Every row gives one point. Any point is a mix of the corners, with weights that add up to 1. It lies inside the corners' shape when no weight is negative. Is each point inside? If not, which corners have a negative weight?

Corners:
(1):  .48 -.50
(2): -.47 -.28
(3): .61 .58
Points:
 .47 -.30 => inside
 .40 -.40 => inside
-.16 -.07 => inside
.00 .05 => inside
-.40 -.26 => inside
-.48 -.50 => outside (3)
.71 .49 => outside (2)
-.10 -.33 => inside

Corners:
(1):  .02 -.18 -.14  .52 -.54  .25 -.06 -.31 -.15
(2):  .25 -.25  .34 -.20  .94  .01  .02 -.06 -.01
(3): -.27 -.08  .39  .43 -.26 -.29 -.57 -.28 -.27
(4): -.11  .03 -.03  .12 -.56 -.20  .02 -.13 -.44
(5):  .40 -.60  .22 -.57  .88 -.42  .20 -.01  .43
(6):  .05  .46 -.24  .16  .22  .11  .34 -.10  .10
(7): -.05 -.35 -.13  .14  .07 -.01 -.35 -.37 -.42
(8): -.11 -.16 -.09 -.18  .28  .03  .35  .18  .33
(9):  .21  .17 -.08 -.40  .20  .09  .02  .01  .26
(10):  .20  .12 -.15  .09  .24 -.10  .10  .39  .14
Points:
 .09 -.03  .03  .01  .16  .01  .06 -.06  .06 => outside (7)
 .10 -.20  .37 -.23  .42 -.06 -.02 -.12  .11 => outside (6, 7, 10)
 .12 -.09  .00  .03 -.01 -.13 -.13 -.15 -.07 => outside (2, 8)
 .10 -.10 -.06  .02  .10 -.15  .02  .03  .06 => outside (2)

Corners:
(1):  .27 -.44  .09 -.03  .47 -.32  .29  .24 -.16  .10 -.38 -.22 -.37 -.11  .20 -.13  .69 -.01  .77 -.28
(2):  .43 -.12 -.15  .01 -.12  .24 -.38  .42  .16  .76 -.10 -.32 -.03  .56  .45  .38  .03  .08  .49  .17
(3): -.19  .16  .03  .05  .10 -.07 -.13 -.17 -.25  .10  .16  .18  .10 -.33 -.16  .16  .61 -.08 -.03  .42
(4): -.30 -.30 -.12  .06  .67  .22 -.03 -.32 -.16  .24 -.67  .19 -.41  .06 -.32  .00  .40  .22  .17 -.30
(5): -.51 -.15  .06 -.02  .01 -.18  .49  .34 -.02  .16 -.32  .00 -.09  .06 -.29 -.05  .11  .04 -.14 -.02
(6): -.65  .28  .20 -.30  .00  .29 -.17 -.17  .87 -.37  .02 -.06 -.33  .29 -.16 -.08 -.36  .28 -.58  .08
(7): -.87  .30  .19  .40 -.17 -.22  .08 -.10  .29 -.53  .34 -.57  .30  .34 -.36 -.22  .09  .47 -.20 -.50
(8): -.03  .11 -.08 -.07 -.26  .26 -.08  .32  .13 -.02 -.43  .30 -.23 -.37  .18  .42 -.04 -.52  .29  .02
(9): -.32  .34  .24 -.27 -.18  .06  .06  .01 -.20 -.11  .22 -.37  .44 -.38 -.05 -.34 -.08 -.39 -.06 -.31
(10): -.15 -.09  .51 -.25  .12  .69  .00  .17 -.20 -.33 -.18  .18  .34 -.12 -.17 -.10  .24  .13  .36 -.43
(11):  .00 -.06 -.36  .37  .38  .18  .17  .03  .11  .61 -.53 -.27  .21  .09  .53 -.02  .08  .19  .01 -.21
(12): -.28  .05 -.06 -.15 -.56 -.12 -.29  .31 -.82 -.51  .20 -.35  .08  .09  .25 -.33 -.02 -.05  .27 -.10
(13): -.17  .52  .00 -.11  .04  .08  .03  .11  .07 -.09  .18 -.13 -.09  .23  .00 -.01  .19  .60  .36 -.07
(14):  .26 -.36 -.20  .40 -.48  .12  .28 -.30  .03 -.28  .16  .07 -.55 -.12 -.65 -.34  .14  .44  .16 -.30
(15): -.18  .20  .66  .21  .40  .38  .27 -.03  .16  .12 -.17 -.37  .28  .69  .17  .28 -.27 -.34  .36  .30
(16): -.49 -.22 -.06  .53 -.14 -.05  .14  .18  .04 -.65  .20 -.49 -.33 -.45 -.94 -.66  .09  .44 -.14 -.15
(17):  .16  .37 -.16 -.09 -.26  .51 -.03  .09  .09  .08  .70  .21  .21  .00 -.18 -.39  .34 -.84  .23  .11
(18): -.09 -.28  .00 -.03  .05  .47  .29  .04 -.03  .26 -.07 -.26 -.36 -.05  .12  .32 -.05 -.02  .23 -.11
(19):  .32 -.13 -.40 -.15 -.04  .08  .15 -.28  .16  .09  .00 -.27  .31  .10 -.12  .19 -.12  .05  .45  .30
(20):  .06 -.08 -.05  .05 -.01 -.06 -.67  .20 -.26 -.17  .34  .05  .02  .08  .59  .28 -.36  .55  .38  .00
(21):  .53 -.23  .01 -.20  .34  .63 -.19  .28 -.25  .13 -.17  .30 -.27 -.07 -.11  .81 -.01 -.24 -.18  .24
Points:
-.20 -.10  .06  .16  .08 -.10  .07  .00 -.19 -.03  .02 -.39  .13  .10  .05 -.13  .08  .43  .35 -.21 => outside (6, 8, 17, 21)
-.21  .20 -.13 -.06 -.41  .05 -.34  .26  .05 -.10  .23 -.38  .47 -.22  .54 -.18 -.01 -.30  .34 -.09 => outside (4, 5, 13, 14, 15, 21)
-.09 -.06  .03  .03  .02  .14 -.08  .06 -.07 -.04  .08 -.12  .01  .07  .02  .01  .02  .09  .15 -.04 => outside (8, 13)
 .10  .09  .11  .05  .13  .19  .15  .00 -.03  .27  .13 -.26  .31  .30  .17  .17  .09 -.01  .36 -.01 => outside (4, 6, 8, 12, 16)
-.13  .09  .04 -.04 -.07  .12 -.05  .17 -.10 -.02  .09 -.19  .07  .04  .09  .04  .07 -.02  .16  .02 => outside (4, 14)
-.08  .11 -.06  .07 -.06  .18  .00 -.07  .07  .09  .08 -.18 -.01  .08 -.08  .05  .05 -.06  .06  .11 => outside (1, 5, 10, 20)
-.22 -.04  .01  .03  .01  .14  .08  .06 -.08 -.10 -.08 -.06 -.10  .00 -.07  .00  .11  .08  .13 -.07 => outside (2, 9)

Corners:
(1):  .60  .13  .12  .24  .06 -.49 -.02  .12  .12 -.35  .04  .00 -.19  .11 -.17  .26  .25  .25  .35  .06
(2):  .07 -.09 -.37 -.16 -.41 -.04  .04 -.53  .18 -.51  .31 -.24 -.24  .28 -.33 -.38 -.52 -.58  .17  .39
(3): -.32  .29 -.15 -.23  .37  .22 -.37 -.16 -.12  .13 -.27 -.23  .04 -.02  .13 -.32  .20 -.04 -.39 -.69
(4):  .38 -.06  .01  .21  .45 -.03  .13  .08 -.09 -.25  .33  .25 -.05 -.02  .08  .02 -.10  .61  .04 -.03
(5):  .05  .00 -.48  .26 -.31 -.24  .26 -.14  .67  .03  .16  .15  .01  .12 -.17 -.30 -.01 -.46 -.03  .50
(6):  .38 -.14 -.15  .48  .09 -.10  .07  .15 -.69 -.17  .03  .26 -.32  .31  .12  .28  .06  .46  .09  .44
(7): -.04 -.30  .37 -.12  .37  .18 -.06  .04  .19 -.04 -.20 -.14  .06 -.06 -.07 -.66 -.21 -.59 -.19 -.30
(8): -.22  .12  .09 -.36  .17  .37 -.14 -.29 -.10  .23 -.07 -.14  .01 -.48 -.08 -.21 -.20 -.46 -.15 -.14
(9):  .36  .20  .27  .38  .01 -.19  .49  .42 -.36 -.17  .09 -.09  .03 -.07 -.01  .23  .25  .47 -.04 -.16
(10):  .45  .03  .02  .65 -.17 -.18 -.35  .24 -.21 -.37  .68 -.05 -.10 -.01 -.21 -.09 -.05  .28 -.05  .59
(11):  .30 -.26 -.07  .30 -.09 -.49  .04  .20 -.13  .17  .07  .00  .14 -.12 -.37  .10 -.04  .47 -.28 -.39
(12):  .31  .37  .33  .45  .12 -.21  .07  .19 -.20 -.09  .21 -.06  .05  .25  .08  .30 -.19  .46 -.18  .07
(13): -.10  .35  .07  .20  .18  .47  .11 -.13 -.17  .14 -.14 -.05  .32  .00 -.18 -.43  .01 -.10  .30 -.71
(14): -.15  .01 -.22 -.06  .27  .33 -.23  .04 -.12  .03 -.24 -.46  .43 -.20  .02 -.39 -.15 -.19  .12 -.52
(15):  .48  .39 -.03  .62 -.02 -.53  .24  .15 -.31 -.09 -.23  .04 -.37  .02 -.01  .00 -.34  .47 -.08  .07
(16):  .19  .05  .28  .35 -.29 -.48  .04 -.18 -.14  .00 -.19 -.15  .10  .03  .40  .00 -.11  .46  .15  .23
(17): -.35  .20 -.10 -.36  .10  .42  .00  .11  .03  .49  .04 -.26 -.22  .06 -.11 -.49 -.27 -.09  .21 -.42
(18):  .25  .01 -.33 -.34 -.25 -.37  .19  .07  .13 -.17  .44  .05  .23  .24  .14 -.47 -.31 -.68  .16  .23
(19): -.50  .10  .18  .10  .62 -.24  .14 -.29 -.01  .34 -.14 -.27  .00 -.14  .06 -.34 -.05 -.31  .06 -.60
(20): -.03 -.10  .02  .00  .37  .27  .24 -.37  .17  .29 -.14 -.52 -.18 -.14  .35 -.43 -.16 -.42 -.06 -.70
(21): -.40  .00  .16 -.10  .14  .09 -.27  .13  .16 -.13 -.15  .04 -.11 -.17  .32 -.28 -.23 -.45  .22 -.94
Points:
 .01  .08  .07  .20  .11  .07  .09 -.03 -.10  .02  .02 -.08 -.06 -.04  .06 -.20 -.19  .01  .07 -.12 => outside (1, 3, 11, 18)
 .12 -.07 -.13  .06  .03  .19 -.11 -.03  .06 -.32  .26 -.02  .01  .00 -.06 -.33 -.01 -.41  .05  .12 => outside (11, 12, 15, 16, 17, 19)
-.02 -.04 -.09  .09  .08 -.15 -.01 -.16  .05  .01 -.05 -.09 -.02 -.02 -.01 -.31 -.11 -.30  .02 -.10 => outside (4, 9, 12, 17)
 .06  .02 -.03  .16  .08 -.07  .07  .04 -.10  .01  .02 -.09 -.02  .05  .00 -.19 -.12  .03  .00 -.21 => outside (1, 8)
 .05  .07  .00  .13  .05 -.16  .00 -.04 -.01 -.02  .06  .01 -.09  .05 -.05 -.16 -.15 -.01  .04 -.04 => outside (9, 14, 20)
 .07  .03 -.01  .05  .06 -.05  .00 -.03 -.04 -.06  .06 -.10 -.06 -.02 -.02 -.15 -.15 -.08  .01 -.07 => outside (13)

Corners:
(1):  .11 -.06 -.16  .16 -.14 -.26 -.57  .17  .49  .11  .09 -.31 -.94 -.52  .01 -.75 -.03 -.22  .20 -.48
(2): -.18  .15 -.14 -.16  .31 -.32  .25  .12 -.01  .35  .18  .11 -.27 -.22  .02 -.15 -.10  .14  .23  .36
(3):  .25  .09 -.07 -.33  .31 -.04  .17  .17 -.26  .40  .16  .29 -.19  .16 -.09  .45  .04 -.17  .15  .05
(4): -.14  .28 -.06 -.22  .32 -.04 -.22 -.11  .08  .15 -.42  .14  .52 -.09 -.11  .30  .05  .43  .02 -.13
(5):  .02  .05 -.26  .25  .34 -.22 -.13  .05  .07  .36  .15 -.22 -.42  .42  .12 -.23  .10  .08  .12 -.41
(6):  .12  .18 -.06 -.03  .10  .13 -.23  .12  .23  .21  .39 -.36 -.37  .02  .22 -.39  .11 -.47 -.04 -.04
(7): -.23 -.24  .06 -.15  .73  .06  .13  .45  .02  .39 -.26  .31  .41  .18 -.25  .56 -.28 -.12 -.41  .11
(8): -.22 -.07  .30 -.05  .13 -.19 -.44  .36 -.08  .25  .01  .04 -.53  .08 -.08 -.62  .29 -.41  .13 -.35
(9): -.14  .05 -.05  .16 -.11  .00 -.05 -.32  .20  .03 -.13 -.60 -.31 -.03 -.48 -.56  .09 -.49 -.06 -.23
(10): -.30 -.22  .14 -.32 -.09 -.41  .04  .00  .29  .18 -.55  .01 -.11 -.30  .03  .40 -.29  .26  .20 -.12
(11):  .36 -.25  .13 -.56  .37  .51  .28  .05  .17  .29 -.02  .42 -.87 -.34  .22 -.25 -.08  .15  .29  .43
(12): -.29 -.04 -.13  .00  .33 -.11 -.25 -.15  .28  .26  .22 -.30  .02  .47 -.31 -.07 -.17 -.30  .29 -.36
(13): -.01 -.13 -.70  .06 -.12 -.11 -.17  .16 -.13  .29  .31 -.22 -.28  .31 -.10 -.19  .06  .34 -.08 -.06
(14):  .06  .20 -.36  .25  .25 -.10 -.05 -.10 -.09  .48 -.34 -.28 -.11  .46 -.51  .19  .37  .30  .05  .50
(15):  .10 -.25  .00  .05  .05 -.25 -.03 -.03  .01  .43  .21  .42 -.15  .04  .09  .39  .25 -.09 -.01  .13
(16):  .04  .22 -.58  .12 -.20 -.01 -.08 -.40 -.17  .31 -.64 -.06  .23  .07 -.01  .44 -.19 -.42  .29 -.04
(17):  .15  .34 -.30 -.02 -.06  .30 -.12 -.21 -.28  .06  .16  .08 -.07  .61  .00  .28 -.19  .49 -.04  .31
(18):  .38 -.32 -.60 -.45  .51  .14 -.04 -.27 -.19 -.38 -.06 -.10 -.03  .47  .44  .07 -.32 -.25  .13  .10
(19): -.06  .24 -.41  .42 -.26 -.15  .11 -.11  .09  .00 -.09 -.07  .00  .55 -.24  .44  .26 -.08  .41 -.13
(20):  .33 -.01  .23  .05  .12  .06 -.02  .13 -.22  .25 -.15  .10  .06 -.09  .07  .00  .06 -.45  .17  .00
(21):  .08 -.09 -.03 -.48  .62 -.15  .16  .13  .22  .35 -.12  .40  .18  .23  .03  .12 -.48  .18 -.11  .16
Points:
 .05 -.02 -.16 -.06  .18 -.03 -.04  .01  .02  .22 -.04  .03 -.12  .21 -.05  .12 -.01 -.08  .10 -.04 => outside (2)
-.01  .02 -.23 -.04  .14 -.07 -.06 -.03 -.03  .28 -.12  .06  .00  .18  .02  .18 -.03  .06  .10  .03 => outside (1, 3, 9)
 .15  .10 -.24 -.03  .11  .05 -.14 -.03  .03  .19  .10  .02 -.32  .21  .10 -.14  .00  .12  .17  .07 => outside (3, 7, 9, 10)
 .03  .04 -.07 -.12  .15 -.02 -.18  .03  .02  .18  .05 -.19 -.36  .01 -.02 -.32  .08 -.01  .14 -.07 => outside (7, 15, 16, 19, 21)
-.03  .02 -.17 -.01  .20 -.11 -.10  .05  .06  .23 -.05 -.04 -.07  .17 -.08  .07 -.06 -.06  .04 -.09 => outside (11)
-.03  .00 -.21  .06  .10 -.15 -.06 -.01  .00  .22 -.06 -.08 -.11  .24 -.15  .07 -.04 -.06  .05 -.06 => outside (4, 6, 11)
 .01  .02 -.30 -.06  .31  .04  .01  .00 -.05  .21  .09 -.12 -.17  .41 -.06 -.03 -.03 -.11  .06  .09 => outside (1, 4, 10, 15, 20)
 .00  .06 -.06  .16 -.02 -.04 -.08 -.03  .03  .34 -.15 -.04 -.17  .12 -.16  .15  .08 -.27  .13 -.06 => outside (2, 4, 13, 18, 21)
 .04 -.02 -.17 -.10  .19 -.05 -.09 -.01 -.01  .15 -.05 -.05 -.18  .18  .00 -.02 -.01 -.07  .09  .03 => inside
